Rows are points. Two turns around zero, p and q, are shown by what they do to some points. Write where each new point lands after one turn and then the other. Backwards means that the second turn is done in reverse. Each puzzle has new turns, and all numbers are rounded.
In the rows, zero is written as 128.

Turn p:
[147 128  81] -> [141 119  80]
[120 142 152] -> [124 146 150]
[100 119 186] -> [107 131 189]
[173 130  95] -> [169 120  90]
[ 89 146 162] -> [ 95 155 163]
[139 102  93] -> [132  96  97]
Turn q:
[167 151 121] -> [169 149 127]
[175 126 149] -> [171 125 157]
[ 63 131 134] -> [ 63 135 123]
[158 123 119] -> [159 121 124]
[ 77 110 116] -> [ 79 112 108]
Where do these land?
p, then q: [153 169  93] -> [161 157  88]
p, then q: [ 90 105 147] -> [ 86 116 149]
p, then q: [157 130  98] -> [158 119 100]
q, then p: [111 108 174] -> [107 121 176]

Turn p:
[ 83 117 143 125 167 220] -> [ 88 126 141 131 141 230]
[ 88 168 161 108 156 120] -> [ 86 170 160 111 155 128]
[137 166 149 129 115  93] -> [132 164 147 130 122  87]
[157  99 106  99 126 122] -> [160 100 112  97 130 125]
[154 176 152 130 119 109] -> [149 176 150 133 121 101]
[116 122 109 139  84 140] -> [116 120 103 135  85 128]
[151  55 130 157 135 103] -> [151  53 136 154 139 110]
[138 123  75 138 123 119] -> [141 119  76 134 131 117]
Turn q:
[108 107 115 134 110  73] -> [114  94 120 137 112  76]
[100 137  90 143 113 126] -> [ 93 124  94 141 112 127]
[114 106 136 119 157 121] -> [117 112 141 111 156 119]
[163  80  74 121 153 115] -> [157  82  75 113 163 121]
[126 122 155  81 123 128] -> [139 132 155  84 116 122]
[155 144 162 166 115 210] -> [148 151 157 163 122 214]
[130 200 164 132 125 124] -> [128 200 154 148 115 118]
Where do these land?
q, then p: [116 161 196 168  76 101] -> [114 146 180 185  76  86]
q, then p: [144 121 164 162 135  90] -> [142 117 162 168 144  99]
p, then q: [106 118  73 110 155 128] -> [105 119  83  95 158 134]
q, then p: [154  90  81 116 130 140] -> [156  93  88 107 138 150]
p, then q: [164 153 132 188 132 112] -> [148 140 122 197 142 115]
q, then p: [115 143 114  79 150 124] -> [119 151 118  79 145 119]
q, then p: [139 126 101  84 139 148] -> [143 137 104  82 134 145]
p, then q: [ 81 137 182 102 132 172] -> [ 89 153 184 102 105 165]
p, then q: [132 101 110 141 103 138] -> [133  94 111 135 110 138]

Turn p:
[124 131  59 181 127 190  77  78] -> [123 158  66 176 125 174  65  69]
[ 34  59 160 128  79 103 151  98] -> [ 60  51 156 154  74 108 170  83]
[146 136 125 164 130 167 137 165] -> [146 148 112 160 120 161 130 167]
[156 151 145 108 130 144 135 117] -> [153 146 150 104 134 147 128 125]
[156  98 124 123 130 136 104 138] -> [153 101 113 124 127 134 102 139]
[144 130 158 110 159  73 167 133] -> [145 118 156 108 166  87 174 142]
[134 149 154 115 154 132 110 144] -> [131 138 158 121 150 130 108 153]
[150 150 122 139 109 114 114 130] -> [148 154 122 125 113 108 116 129]
[110 132 111 110 118 150 154 138] -> [104 133 116 112 118 155 149 134]
[125 144 124 102 144  71 131 139] -> [116 133 132  97 152  77 139 139]
Turn q:
[120 120 106 169 150 141 142 147] -> [126 110 106 168 149 148 133 143]
[170 130 131 139 152  68 137 166] -> [166 117 142 155 136  73 153 165]
[ 87 158 125 145 132 134 147 108] -> [ 91 157 120 153 137 141 139 107]
[118 102 121  90  79 155 146  73] -> [112 115 120  76  93 155 139  69]
[123 133  90 177 114  80 138 122] -> [132 118  99 189 109  96 139 108]
[ 84  95 161 120 158 165 108 111] -> [ 79 108 150 105 165 155  94 122]
[138 133 136 175 111  97 121 159] -> [139 120 139 179 101 111 122 153]
[ 74 124 108  90 102 160 132 117] -> [ 77 138  92  88 112 152 126 114]
[196 135 177  82 142 143 117 147] -> [183 141 182  75 137 130 130 161]
[169 149 125  93 141 138  91 129] -> [173 155 129  91 141 119 103 137]
Where do these land?
q, then p: [137 128 166 108 116  99 166 119] -> [132 120 168 118 116 119 177 124]
q, then p: [145 137 112 130 149 127  98 147] -> [144 136 111 125 145 112 103 151]
p, then q: [137 107 139 144 150 161 117 198] -> [138 103 111 147 126 154 108 199]
p, then q: [147  87 137 123 132 142 137 156] -> [144  87 119 118 124 146 133 155]
p, then q backwards: [130 130 118 110 141 102 168  95] -> [134 125 119  98 149 117 164  95]
q, then p: [120 138  92 140  94 152 114 104] -> [127 149 100 124 107 146 102  90]
p, then q: [157 140 170 104 138 116 144  73] -> [150 134 189  98 151 125 147  98]
p, then q backwards: [147 147 143 151 141 141 146 148] -> [148 158 135 142 141 137 141 152]
p, then q backwards: [134 110  82 180  65 118  83 154] -> [116 139  69 156  66  96  85 153]
q, then p backwards: [ 31 156  85  79 123 140  86 143] -> [ 80 169  30 102 126 124  92 161]
q, then p: [121 129 163 138 159 109 148  70] -> [129 121 179 152 164 123 147  88]

Turn p:
[138 103 167 100 143 164 128  87  96 167  66] -> [142 114 168 104 148 198 157 105 127 159  79]
[157  91 130  84 152 119 174 143 131 178 118] -> [168 109 111  86 122 162 160 146 153 176 147]
[ 76 145 109 135 169 152  88  91 100 173  81] -> [ 86 146 139 128 185 134 160 122  90 171  66]
[ 97 150 144 102  92 145  93 162 142  90 157] -> [ 76 144 135 118 114 133  80 155 127  80 144]
[148 177 132 140 152 100  88  85 138  98  78] -> [154 141 156 128 181  87  96 102 136 115  71]
[118 140 174 122 140  89 142  84 109 135 139] -> [136 124 179  89 121 100 143  93 120 139 134]
[130 125 123 124 137 121 152 130 192 106 149] -> [122 124 108 130 139 109 117 118 181 121 169]
[158 147 126 145 101  96 160 146  87 164  95] -> [183 143 146 135  87 117 159 160 123 144  96]
[156 152 175 171 123 142 142 139 158  84 167] -> [143 132 169 173 126 117  98 115 147  91 187]
[127  98 113 166  72 143  90 149 132 137 142] -> [ 99 108 110 181  81 138  98 140 113 132 115]
[135 138  99 140 116 139  86 171 147 109 171] -> [109 137  94 157 125 117  74 157 109 114 154]
[131 114  93 145  74 167 159 108  92 170 138] -> [125 161 104 160  67 165 165 108 109 151 114]
[139  98 107  87 158 140 107 149 137  97 151] -> [126 106  81 101 155 149  99 134 118 109 155]
[ 81 116 101 130 163  75 184 149 131  84 140] -> [123 106  95 102 140  65 187 140 139  89 163]
Turn q:
[134 135 173 189 107 125 165 144 144 122 189] -> [154 142 200 151 118 137 130 146 166 124 186]
[ 93 119 119 111 131 123 150 151  76 140  78] -> [ 83 113 108 137 109  89 171 148 106 113 104]
[130  93 121 198  70 131 106 143 178 114 182] -> [158  98 149 174 111 147  60 133 187 128 180]
[170 103  98 163 140 114 148 141 165 107 167] -> [164 125 113 138 167 134 124 129 183 135 177]
[ 90  94 117 102 151 152 141  93 173 140 135] -> [ 81 108 122 111 137 160 126  67 139 135 141]
[139 146 145  66 144 158 113 128 115 172  53] -> [ 97 119 117  84 122 125 152 136  90 172  47]
[102 168 134  94 168  92  96 151 105 159  99] -> [ 85 170 127 114 155  89 119 144  94 119  76]
[146 136 102 181 117 144 136  92 127 134 177] -> [159 141 130 175 131 157 120 118 120 153 183]
[108 171 122  68 140 159 116 157  97 105 105] -> [ 99 158  96  93 107 152 146 163 103  99  83]
[136  99 156  75 162 136 107 123  94 124 103] -> [116  96 120  69 144 119 140 134  82 115 106]
[134 145 129  73 102  93 141 112 121 128 110] -> [139 153 110  93  94  92 138 102 121 128 106]
[157 128 117 201 108 123 148 137 165 112 146] -> [173 124 145 179 139 139 125 134 184 139 155]
[106 142 145 101 153 123 104  94 109 100  67] -> [127 118 122 118 135 128 146 101  84  91  63]
[148 112 113 170  98 118 120 128 122 135 181] -> [157 127 131 157 122 121  94 141 134 141 186]
Where do these land?
p, then q backwards: [119  87  96 100 168 102 119 114 161 113 133] -> [148  68  92  95 152 116 123 130 144 129 116]
q, then p: [ 74 160  79 108  87 107 113 153 138 112 118] -> [ 92 155 106 161 123  83 107 133 145  93  77]
q, then p: [ 75 120 116 125 113 114 156 117 110 142 145] -> [ 94 138 136 130  94  90 140 103 117 111 135]
q, then p: [109 139 130 177  89  92 120 142 129 133 104] -> [138  96 155 170 115  85 111 134 142 125 108]
q, then p backwards: [112 102 153 129 149 162 167  95  99  73 136] -> [114  86 157 125 143 152 175 130  80  90 135]
p, then q: [ 86 140 130 148 138 157 112 177 117 130 136] -> [ 92 136 145 150 131 129 139 173 132  89 144]
q, then p: [185  85 133 107 100 117 180 196 104 142 138] -> [140 112  87  87  77 109 116 181 170 155 178]
p, then q: [185 196 147 118 195 148 144 155 124 176 112] -> [138 179 166  89 186 145 143 191 122 184 119]
p, then q: [160 104  75 121 128 147 106  83 177 114 124] -> [130 121  81 166 163 156 101  80 114 155 112]
q, then p: [144 151 113 131 157 119 130 108 140 158 146] -> [133 160 144 123 154 119 135 123 110 162 135]
q, then p backwards: [ 85 123 169 132 112 141 114 144 148  78 160] -> [133 129 183 105  89 148 129 145 130  77 128]
p, then q: [194 135 137 133  89 116  80  75  59 125 130] -> [197  95 122 130  97 117 126 138  48 150  82]
p, then q: [137 123 187 137 138 141 123 105 159 167  82] -> [107  92 191 110 149 143 129 113 135 167 104]

Turn p:
[ 72 119 171 102  99 110 136 134  95 154  85 125] -> [ 89  87 160 102  88  99 144 153  93 139  97 118]
[128  96 129 117 121 111 142 135 168 114 183 107] -> [126 100 105 138 137 122 147 132 168 118 185 119]
[154 102  95 159  67 178 145  78  90 133  94 114] -> [158 105 126 185  95 168 134  70  77 154 100 107]
[122 118 112  75 159 103 148 139  93 159 146 190] -> [155 111 100  76 133  98 133 155 111 154 124 194]
[159 167 120 138 147  96  91 106 135 137 165 126] -> [137 173 125 129 147  98  83 113 128 122 169 134]
[112 130 148 121 160 133  87 135 131  96 123 157] -> [111 133 144 115 133 136 103 142 146  86 112 166]
[137  95 132 147 155 115  91 156 187 178 139 150] -> [116 119 121 153 160 115  80 172 185 166 132 139]
[194 158 165 153 115 139 106 135 120 135 154 136] -> [180 165 165 147 120 137  93 149 123 123 161 115]
[113 121 140 126 171 132 137 138 141 122 131  97] -> [109 118 138 100 165 139 135 126 150 121 132 112]
[ 84 132 110 195 109  82 125 159 121 171 138 133] -> [ 79 142 115 176 159  95 136 176  86 159 134 122]
[140 142 104 109 131  88 131 147  61  77 127  86] -> [148 130  94  95 142 110 141 120  72  61 127  95]
[116  96  70 111  83 123 184 134 164 144 103 124] -> [126 103  67 151 104 117 183 115 147 173 103 109]
[131 159 122 127 120 205 104 113 116 123 110 132] -> [126 157 142 123  95 195 105 104 117 133 108 134]
[131 157 172 112 156 178 167  82 172  48  95 115] -> [133 149 190 104 115 165 177  61 191  83 107 127]
Turn q:
[101  73  53 112 147 113 163  83 104 113 150 141] -> [ 98  96  67 117 135  95 162  74  88 126 176 129]
[ 72  96  92 102 160 158 157 107 102 178 131 131] -> [ 83 133 101  82 138 147 144  77  94 176 152 145]
[155 136 136 139 155 114 127 147 144 129 137 180] -> [155 133 130 150 156 113 118 160 123 132 145 168]
[152 158 159 128 101 109 141 173 114  99 100 156] -> [152 128 164 127 118 108 145 174 129  94  91 160]
[196 147 164 126 170 135 157 123 102 117 138 134] -> [209 149 150 147 152 128 157 120 107 133 122 133]
[129 122 153 121  97 128  57 143 149 111  74 106] -> [124  89 147 114 127 146  73 143 172  97  81 112]
[135 155 125 122 142  85 122 140 137 125 115 103] -> [138 137 132 116 141  87 121 147 143 134 110 101]
[170 149 130 157 139 114 130 134  76 140 162 150] -> [159 155 132 164 135 118 130 145  61 127 122 129]
[145 134 132  87 105 113 108 152 135 104 159 127] -> [158 112 137 107  97 117 114 161 128 107 154 113]
[102 143 148 147 159 144 138 118 105  99 165 133] -> [120 160 155 136 156 142 151 118 107 104 163 117]
[ 73  53 133 155 109 131 166  95 155 205 118 111] -> [ 49  98 131 154 104 141 134  71 144 212 132 144]
[147 183 135 110  97 122 103 109 143 104 119 141] -> [156 159 127 124 102 112  97 136 154  81 117 133]
[ 87 116 104 159  80 198  96 141 197 140  97  49] -> [ 63 116  93 127 100 209 119 139 213 139  98  79]
Where do these land?
q, then p: [ 89 145 148 143  80 115 145 194 113  98 156  78] -> [ 98 105 149 108 102 141 193 176 125 109 138  65]
p, then q: [ 90 101 110 140 119 149 167 188  85 106 143  70] -> [115 108 112  87 139 171 215 116  99 141 133  97]
q, then p: [162 151 136 142 167  72 124 132 182 173 105 140] -> [126 164 125 138 168  72  76 163 155 162 114 122]
q, then p backwards: [108  96 157 161  96  98 163 139 101 118 161 115] -> [ 88 122 172 161  75 116 151 109 119 128 121 116]
q, then p backwards: [122 133  56 107  96 151 119 101 112 121 110 171] -> [104 131  66  79 122 120  94 126 104  91 141 144]
q, then p: [136 101 107 101 101 176  87  88 152 168  94 165] -> [120 124  94 166  86 156  73  98 139 141 106 183]
p, then q: [131 143 151 137 130 108 163 129 167  96 115 136] -> [137 144 147 145 128  97 160 133 174 134 132 135]
p, then q: [164 157 147 183 181 139 107 104 168 146 128 142] -> [153 184 157 150 177 139  76 135 161 141 132 131]
q, then p backwards: [ 90  86  97  64 115 173 124  99 122 114 117 134] -> [ 99 116 108  54 143 160 125  95 115 104 157  98]
q, then p: [161 173 138 132 156 108 122  89 156 159 159 112] -> [134 188 134 137 142 103  83 117 125 145 158  96]
p, then q backwards: [120 135 122  76 121 167 101 119 113 137 115 190] -> [138 135 130  89  77 156 127 137 128 172  99 168]
q, then p: [122 158 159 157 170  99 131 109 117 151 101 115] -> [112 157 175 103 156  92 107 117 129 138 107 120]
p, then q: [ 97  93 128 140 124  99 107 166 102  79 167  98] -> [106  92 125 118 161 134 179 147 105  91 168  96]
q, then p: [124 101 120 109 113 140 162 174  95 112 163 130] -> [159  90 120 113 114 147 174 154  97 133 146 125]
p, then q backwards: [204 148 143 127 151 126  99  89 135 142  87 126] -> [162 163 179 102 141 104  91  79 130 149 108 110]

Turn p:
[193 135 103 158 156 106 154 105 142 103 124 128 152 116] -> [165 143 107 115 150 123 114 116 151 111 130 128 163  59]
[113 134 163 159 111 170 123 138 100 163 125 143 139 132] -> [150 108 185 156 123 157 131 136 125 125 114 117 109 150]
[124  98 108  89 145 121 140 153 163 104 103 141 127 115] -> [ 79 115 113  91 135 112 120 136 136 129 126 168 127 108]
[102  83 122 108 118 146 123 109 140 180 149 118 150 125] -> [107  81 132 139  96 132 140 107 158 133 116 128 156 167]
[117 130 168  86 131 143  69 123 124 116 159 151 111 149] -> [125 139 144 108 126 123  91  99  94 141 149 137 118 196]
[144 145 108 155 119 139 166  88 141 151 107 135 122 134] -> [169 108 131 134 116 116 173 118 133 110 130 129 130  91]
[103 102 123 128 147 135 141 148  97 132 133 129 121 150] -> [115 104 110 145 149 147 123 138 140 115 126 131 100 151]
[155  97 121 125 145 103 118 128 105 170 102  96 111 133] -> [141  96  89 135 147 127 130 124 129 167  81 114 132 128]
[126 180  98 141 144 100 134 130  96 133 124 131 119 142] -> [160 156  91 162 126 144 139 139 114 136 140 141 106 110]
[135 117 132  93 115 141 138 107 115 125 118 151 128 100] -> [110 100 135 110 118 146 130 110  94 124 138 131 141 115]
[ 91 121 173 136 116 100 116 127 136  89 118 140 127 143] -> [106 157 149 131 165 106 134 147  99 107 129 136 139 161]
[138 139 133 132 110 157 168 141 161 127 179  96 144 114] -> [124 138 149 100 103 141 141 139 184 124 162  90 138 122]
[167 152 125 149 101  74 107 131 135 121 151 138 122 146] -> [175 165 105 122 117 105 106 161 109 128 129 118 157 130]
[121 114 113 144 162 132 107 155 121  97 128 112  99  99] -> [ 95 134 119 145 151 108  89 127 136 143 132 113  97 106]
[ 90 171 134 122 125 131 154 137 134 147 115 134 141 126] -> [123 142 147 143 116 150 172 144 130 138 144 155 117 127]
[128 130 125 122 103 151  91 127 138  88 112 105 136 124] -> [101 164 144 111 112 113 116 105 117 115 101 112 116 126]
Turn q:
[106 142 177 138 118 124 123 138 131 126 150 133 139 115] -> [ 90 140 148 123 122 149 149 132 142 133 106 130 148 114]
[124 174 137 147 115 112 100 140 152 123 138 101 127 113] -> [ 99 147 126 112 125 130 101 137 138 115  86  99 148 132]
[146 103 104  93 145 152 132  97 127 168 130 156 146  99] -> [188  87 129 124 129 134 135 129 115 163 145 124 138  98]
[109 145 124 145 110 132 164 134 152 130 142 108 132 145] -> [114 134 116 137 133 145 139 112 151 117 134 102 146 164]
[120 101  88 108 144 121 151 134 123  95 107 119 177 149] -> [165 110 134 116 159  90 147 120 145 104 142 158 125 165]
[139 164 149 127 110 133 110 143 133 113 157 126 119 162] -> [103 172 144 107  92 129 118 127 138 127 133 115 133 140]
[141  94 130  79 103 138 144  94 136 153  86 135 139 115] -> [169  79 104 116 109 128 171 120 111 148 117 125  99 124]
[129  93 114 131 161 142 111  76 102 143 106 134 126 136] -> [164  96 142 151 127 136 105 110  91 142 131 166 112 125]
[111 159 128 123 129 162 158 154 143  92 106 117 130 119] -> [131 160 118 102 170 150 143 121 155 121 121 115 106 147]
[117 126 146 129 136 109 104 159 135 127 163 104  87 136] -> [ 69 126 147 120 120 129 101 145 126 112 147 110 124 121]
[163 102 125 113 157 138 152 114 120 173  79 145 154 123] -> [189 102 135 161 138 116 157 148 105 163 123 125 105 130]
[132 126 113 131 156  81 115  98  79 136 139 154  91 126] -> [108 127 117 147 133  96  98 121  72 153 150 160 144 103]
[106 126 117 146 113 112  90 149 109 143 137 150 103 141] -> [103 136 110 133 106 138 103 164 114 114 143 155 144 120]
[130 139 152 158 107 115 113 151 177  98 156 140 104 130] -> [ 77 149 119 129 105 128 106 131 185 129 120 116 126 117]
[147 127 115 152 116 149 155 141 100 101 124  99 146 111] -> [151 156 129 143 154 123 145 104 132  81 124 117 123 119]
Where do these land?
p, then q backwards: [147 103 113 132 132 107 129  87 148 119 120 130 109 147] -> [138 125  90 114 111  95 141 115 119 111 125 120 146 108]
p, then q: [111 108 105  43 130 159 117 141 143 120 134 146  65 133] -> [ 98  82  93  96  93 136 126 123  90 126 199 162 139 128]
q, then p: [132 147  98 121 140 132 144 120 135 109 137 145 153 132] -> [156 138 114 112 123 130 125 113 142 140 132 151 155 128]
p, then q: [140 133 130 145 123 110 136 139 133 142 134 135  74 126] -> [113 118 132 145 129  98 125 153 112 107 150 103 132 113]
q, then p: [153 136 133 130 112 106 126 138 148 125 129  80 145 147] -> [118 164 111 114 151 111 157 138 120 116 102 115 132 142]
q, then p backwards: [138 117 142 134  79 111 148 151 149 108 128 145 137 126] -> [107 127  87 132 121 124 153 124 156 131 130  90 134 141]
p, then q: [ 99 130  84 140 142 111 107 147  88 109 120 100 129 143] -> [129 151  85 140 152 148  74 133 125 112 123 137 126 148]
q, then p backwards: [ 31 139 128 124 132 127 127 138 136 187 129 133 114 102] -> [124  87 159  78 127  85 175 155  78 148 128 142 154 105]
q, then p: [154 125 137 129 138 110 147 139 143 146 123 133 145 147] -> [147 132 122 130 141 121 145 163 147 134 116 118 138 135]
q, then p: [154 134 145 116 144 136 139 117 143 124  99 136 145 102] -> [143 104 122 118 144 120 148 129 127 164 115 128 129 103]
q, then p: [134 141 147 135 141 105 143 143  67 154 132 128 156 116] -> [137 142 138 154 166 186 133 153 128 125 135 128 135 105]
q, then p: [128 129 138 143  84 199 116  53 124 120 134 138 137  73] -> [132  92 168 106  91 129 139  55 102 118 114 109 139  60]
q, then p: [152 139 149 132 118 111 109 125 145 110 131 144 135 146] -> [132 140 136 126 109 111 154 151 106 140 118 139 142 134]
p, then q: [141 115 141 140 150 109 129 135 146 114 147 110 146 129] -> [135 118 149 113 138 118 110 142 147 144 110 117 141 146]
p, then q backwards: [ 95 135 145 141 142 127 142 131 117 134 123 103 116 149] -> [126 125 142 135 138 133 170 148 134 126 101 124 131 134]
q, then p: [136 116 112 143 140 191  89 144  83 128 130 141 141 132] -> [152 143 171  95 125 147  76 126 102 136 153 112 115 108]
